Each row is a point. The last column is the point's height on a tilted bowl or saddle (a function of degree 2), plus a little noise. Along how many of its main directions does it bend up, bend down or stay straight?

Points (17 x 4)
[[-0.09 -0.25  0.40  0.29]
 [ 0.61 -0.12  0.10  0.39]
 [ 0.19 -0.45 -0.24  0.17]
 [ 0.27 -0.39 -0.07  0.17]
 [ 0.37  0.00  0.51  0.41]
 [ 0.23 -0.22 -0.25  0.11]
 [-0.16 -0.32 -0.20  0.10]
 [-0.16  0.26 -0.28  0.15]
 [ 0.07 -0.40  0.55  0.55]
 [ 0.32 -0.47  0.19  0.35]
 [ 0.25 -0.29  0.59  0.57]
 [ 0.17  0.06 -0.30  0.11]
 [ 0.21 -0.03  0.37  0.21]
 [ 0.58 -0.03 -0.26  0.37]
 [ 0.14 -0.11 -0.16  0.04]
 [-0.07  0.43  0.22  0.14]
 [ 0.19 -0.41  0.25  0.29]]
Directions: 3 up, 0 down, 0 straight

Points (22 x 5)
[[-0.09 -0.21  0.20  0.18  0.06]
 [-0.13  0.61  0.23  0.32 -0.47]
 [-0.12 -0.05  0.26 -0.10  0.13]
 [-0.19 -0.04  0.31  0.16 -0.02]
 [-0.03  0.46 -0.46 -0.16 -0.20]
 [ 0.31 -0.23 -0.37  0.37 -0.16]
 [ 0.44 -0.04  0.00 -0.45  0.07]
 [ 0.34  0.20  0.40 -0.37 -0.02]
 [ 0.10 -0.34  0.22 -0.07  0.18]
 [-0.46  0.39 -0.08 -0.37 -0.42]
 [-0.16 -0.27 -0.31 -0.29  0.01]
 [-0.23  0.03  0.87 -0.22 -0.52]
 [ 0.08 -0.10  0.12  0.06  0.21]
 [-0.19 -0.59 -0.02  0.13 -0.08]
 [ 0.30  0.06  0.51 -0.25  0.02]
 [ 0.02 -0.12  0.04  0.46 -0.15]
 [-0.33 -0.02 -0.32  0.48 -0.37]
 [-0.05  0.20  0.49  0.23 -0.20]
 [ 0.11 -0.22 -0.38  0.08  0.11]
 [ 0.22  0.05 -0.09 -0.14  0.23]
 [ 0.03  0.63  0.41  0.35 -0.59]
 [-0.14 -0.10 -0.30  0.76 -0.73]]
Directions: 0 up, 4 down, 0 straight

Points (44 x 7)
[[-0.17 -0.24  0.33  0.11 -0.81  0.52 -0.45]
 [-0.10  0.25  0.00  0.19 -0.13 -0.62 -0.15]
 [-0.21  0.10 -0.38  0.38  0.05 -0.38 -0.30]
 [-0.14  0.14 -0.32 -0.38  0.04 -0.34 -0.32]
 [-0.20  0.19  0.17 -0.27  0.18  0.52 -0.02]
 [ 0.13  0.12 -0.05 -0.15  0.06 -0.49 -0.15]
 [-0.65  0.03 -0.28  0.01 -0.76 -0.53 -0.60]
 [ 0.43  0.13  0.45  0.27 -0.17 -0.21  0.19]
 [-0.05 -0.14 -0.45 -0.11 -0.08 -0.30 -0.29]
 [ 0.20 -0.08  0.02 -0.01  0.76  0.14 -0.20]
 [-0.08  0.31 -0.17  0.03  0.13 -0.61 -0.28]
 [-0.01  0.13 -0.42 -0.07  0.46  1.00 -0.19]
 [-0.55  0.02  0.13  0.67  0.22 -0.36 -0.49]
 [-0.57 -0.28 -0.72 -0.11  0.32  0.08 -0.65]
 [ 0.12 -0.42  0.05 -0.17 -0.39  0.48 -0.40]
 [ 0.21  0.08  0.22 -0.10 -0.07  0.08 -0.06]
 [-0.32  0.12 -0.32 -0.55 -0.24  0.09 -0.15]
 [ 0.25 -0.05  0.08 -0.21  0.06 -0.78 -0.11]
 [ 0.20  0.25  0.01 -0.23  0.34 -0.16 -0.15]
 [ 0.18 -0.12 -0.18 -0.74  0.21  0.44 -0.49]
 [-0.22 -0.17  0.18  0.64  0.13 -0.13 -0.18]
 [ 0.37  0.07  0.12 -0.22 -0.24  0.15 -0.17]
 [ 0.13  0.31 -0.09 -0.25  0.10  0.33 -0.09]
 [ 0.02 -0.33  0.31  0.00 -0.09  0.08 -0.12]
 [ 0.09 -0.37 -0.31  0.00 -0.14  0.00 -0.20]
 [-0.07 -0.10 -0.16 -0.14  0.28  0.21 -0.16]
 [ 0.20  0.05 -0.10 -0.41  0.19  0.42 -0.25]
 [ 0.35  0.33 -0.05  0.00  0.18  0.01 -0.07]
 [-0.05 -0.09 -0.13 -0.37 -0.06  0.62 -0.19]
 [-0.54 -0.09 -0.57  0.16  0.29  0.05 -0.51]
 [-0.28  0.04  0.23 -0.11  0.24  0.09 -0.01]
 [ 0.58  0.02 -0.10 -0.61  0.24 -0.10 -0.57]
 [-0.18 -0.10  0.37 -0.12 -0.21  0.16 -0.15]
 [-0.18  0.08  0.19 -0.08  0.23  0.11 -0.01]
 [-0.75 -0.26  0.20 -0.22 -0.27 -0.29 -0.44]
 [ 0.15  0.10  0.11 -0.14  0.27  0.12 -0.07]
 [ 0.29  0.21  0.21 -0.16  0.55 -0.19 -0.07]
 [-0.20 -0.75 -0.15 -0.07 -0.15  0.19 -0.62]
 [-0.37  0.08  0.53 -0.26  0.18  0.69 -0.08]
 [-0.05 -0.16 -0.09  0.08  0.21 -0.30 -0.13]
 [-0.03 -0.26  0.08  0.40 -0.10  0.01 -0.07]
 [-0.42 -0.01 -0.67 -0.46 -0.10 -0.32 -0.53]
 [ 0.58  0.00 -0.15  0.15 -0.10  0.05  0.08]
 [-0.40  0.27  0.13  0.18  0.18 -0.38 -0.17]]
Directions: 2 up, 4 down, 0 straight
